Each point is reached from the start by the listed moves, each made once or not at all, plus a little noise. Is the number of moves made odd or even? Then give how often each move was made.

Moves:
(1): [-0.074, -0.034,  0.012, -0.037,  0.036,  0.056]
(2): [0.056, 0.031, 0.010, 0.024, 0.001, 0.016]
(3): [-0.092,  0.026, -0.024,  0.019,  0.027,  0.006]
Start: [0.008, 0.036, 0.002, 0.002, 0.014, 0.017]
Points:
[-0.026,  0.098, -0.012,  0.043,  0.038,  0.038] -> even (0, 1, 1)
[ 0.012,  0.037, -0.003,  0.008,  0.009,  0.013] -> even (0, 0, 0)
[-0.063,  0.013,  0.016, -0.027,  0.043,  0.072] -> odd (1, 0, 0)

Moves:
(1): [ 0.013, -0.034,  0.028, -0.013,  0.018, -0.012,  0.023,  0.022]
(2): [-0.001,  0.013,  0.044,  0.005, -0.017, -0.039, -0.012, -0.021]
(3): [ 0.060, -0.056, -0.004,  0.046,  0.001,  0.017,  0.020, -0.031]
(4): [-0.018,  0.049, -0.021, -0.036,  0.013,  0.009, -0.036, -0.085]
(5): [-0.026, -0.006, -0.016, -0.001, -0.030,  0.006,  0.024,  0.027]
(6): [-0.039, -0.063,  0.075, -0.020,  0.044,  0.011, -0.013, -0.001]
Start: [-0.016, -0.010,  0.006, -0.010, -0.018, -0.006,  0.000, -0.026]
Points:
[ 0.039, -0.061,  0.048,  0.036, -0.033, -0.029,  0.010, -0.080] -> even (0, 1, 1, 0, 0, 0)
[-0.030, -0.031,  0.065, -0.016, -0.044, -0.055,  0.033,  0.002] -> odd (1, 1, 0, 0, 1, 0)
[ 0.019, -0.062,  0.032,  0.040, -0.069, -0.025,  0.034, -0.054] -> odd (0, 1, 1, 0, 1, 0)
[-0.028, -0.113,  0.061, -0.031,  0.021,  0.030,  0.020, -0.092] -> odd (1, 0, 1, 1, 1, 1)

Moves:
(1): [ 0.002,  0.017, -0.005,  0.004, -0.049, -0.003,  0.020, -0.042,  0.006,
 -0.030,  0.006, -0.016]
(2): [ 0.017, -0.038, -0.019, -0.001,  0.021, -0.049, -0.008,  0.028, -0.004,
  0.031,  0.015, -0.011]
(3): [ 0.005, -0.038,  0.028, -0.020,  0.012,  0.009,  0.015,  0.007,  0.036,
  0.004, -0.011,  0.003]
(4): [ 0.033,  0.008, -0.045,  0.013,  0.052, -0.005,  0.003,  0.015,  0.012,
  0.004, -0.005,  0.029]
(5): [ 0.028,  0.007, -0.037, -0.002,  0.024,  0.003,  0.002, -0.011, -0.010,
  0.034, -0.008,  0.008]
(6): [ 0.015,  0.032,  0.060, -0.010,  0.013,  0.022,  0.028,  0.038, -0.015,
  0.007, -0.009,  0.030]
(7): [ 0.000,  0.062,  0.058, -0.019,  0.019,  0.046, -0.004, -0.037, -0.015,
 -0.029, -0.001,  0.000]
(8): [ 0.024,  0.025, -0.002, -0.025,  0.036,  0.044, -0.024,  0.000, -0.048,
 -0.010, -0.034,  0.027]
(9): [-0.028, -0.027,  0.002, -0.026,  0.001,  0.004, -0.006,  0.038,  0.027,
 -0.016,  0.008, -0.046]
Start: [-0.001,  0.012,  0.014,  0.011, -0.009, -0.001,  0.029,  0.003, -0.005,
  0.027, -0.025, -0.015]
Points:
[ 0.023,  0.099,  0.038, -0.057,  0.023,  0.095,  0.019, -0.052, -0.052,
 -0.030, -0.054, -0.041] -> odd (1, 0, 0, 0, 1, 0, 1, 1, 1)
[ 0.075, -0.035, -0.021, -0.033,  0.082,  0.009,  0.016,  0.027, -0.028,
  0.089, -0.062,  0.016] -> even (0, 1, 1, 0, 1, 0, 0, 1, 0)
[ 0.085,  0.056,  0.001, -0.008,  0.066,  0.006,  0.049,  0.044, -0.050,
  0.028, -0.054,  0.043] -> odd (1, 1, 0, 1, 0, 1, 0, 1, 0)
[ 0.118,  0.027, -0.002, -0.028,  0.100,  0.020,  0.064,  0.041, -0.023,
  0.068, -0.069,  0.058] -> odd (1, 1, 1, 1, 1, 1, 0, 1, 0)
[ 0.079,  0.052, -0.070, -0.005,  0.108,  0.039,  0.014,  0.005, -0.048,
  0.049, -0.073,  0.049] -> odd (0, 0, 0, 1, 1, 0, 0, 1, 0)
[ 0.057,  0.086, -0.009,  0.006,  0.085,  0.047,  0.028, -0.027, -0.019,
  0.034, -0.041,  0.020] -> odd (0, 0, 0, 1, 1, 0, 1, 0, 0)

Moves:
(1): [-0.013, -0.020, -0.004,  0.002, -0.017,  0.025, -0.012, -0.050, -0.015,
 -0.003,  0.049,  0.006, -0.026]
(2): [-0.015,  0.029,  0.022,  0.017,  0.000,  0.012, -0.047, -0.047,  0.022,
  0.004,  0.046,  0.063, -0.031]
(3): [-0.028,  0.002,  0.014,  0.008, -0.026, -0.012, -0.040, -0.037, -0.014,
  0.006,  0.008, -0.004, -0.001]
(4): [-0.039, -0.021,  0.040, -0.029,  0.024,  0.075, -0.006, -0.015, -0.023,
  0.055, -0.029, -0.024,  0.017]
(5): [ 0.031, -0.007, -0.034,  0.009,  0.002, -0.040, -0.001, -0.007,  0.002,
  0.015, -0.018,  0.032, -0.013]
(6): [-0.026,  0.017,  0.028,  0.031, -0.002,  0.021, -0.004, -0.023,  0.009,
  0.025,  0.032, -0.027, -0.026]
(7): [-0.015, -0.019,  0.012,  0.024,  0.000,  0.017, -0.010,  0.006,  0.010,
 -0.005,  0.022,  0.008, -0.054]
(8): [-0.037, -0.014, -0.047,  0.009,  0.011, -0.006,  0.012,  0.001,  0.038,
 -0.037,  0.008, -0.006,  0.010]
(9): [-0.008,  0.038, -0.039, -0.034, -0.015,  0.020,  0.014,  0.049,  0.012,
  0.030, -0.054,  0.006,  0.006]
(10): [-0.002, -0.014, -0.004, -0.044, -0.001, -0.027,  0.025, -0.006, -0.001,
 -0.013, -0.003,  0.025, -0.019]
(11): [-0.021,  0.015, -0.037,  0.012, -0.008, -0.044,  0.032,  0.019,  0.013,
 -0.034, -0.008,  0.043,  0.026]
Start: [-0.005, -0.038,  0.003,  0.022,  0.025,  0.003, -0.004, -0.026, -0.019,
  0.006, -0.014, -0.009,  0.034]
Points:
[-0.154,  0.018, -0.029,  0.025,  0.037,  0.080, -0.003, -0.045,  0.054,
  0.045, -0.014,  0.045,  0.036] -> even (0, 1, 0, 1, 0, 1, 0, 1, 1, 0, 1)
[-0.107, -0.017, -0.110,  0.020, -0.032, -0.014,  0.005, -0.042,  0.016,
 -0.028, -0.012,  0.034,  0.048] -> odd (1, 0, 1, 0, 0, 0, 0, 1, 1, 0, 1)
[-0.049, -0.021, -0.009, -0.012,  0.021,  0.096, -0.052, -0.090, -0.020,
  0.110, -0.021,  0.076, -0.011] -> odd (1, 1, 0, 1, 1, 0, 0, 0, 1, 0, 0)
[-0.100, -0.045,  0.003,  0.040, -0.023, -0.024, -0.055, -0.142, -0.004,
 -0.037,  0.101,  0.129, -0.070] -> even (1, 1, 1, 0, 0, 0, 1, 0, 0, 1, 1)
[-0.022, -0.024,  0.021, -0.006,  0.023, -0.009, -0.024, -0.073,  0.007,
 -0.002,  0.030,  0.079, -0.019] -> even (0, 1, 0, 0, 0, 0, 0, 0, 0, 1, 0)
[-0.116, -0.024, -0.006,  0.000, -0.003,  0.059, -0.013, -0.004, -0.022,
  0.061, -0.077,  0.019,  0.030] -> odd (0, 0, 1, 1, 0, 0, 1, 0, 1, 0, 1)
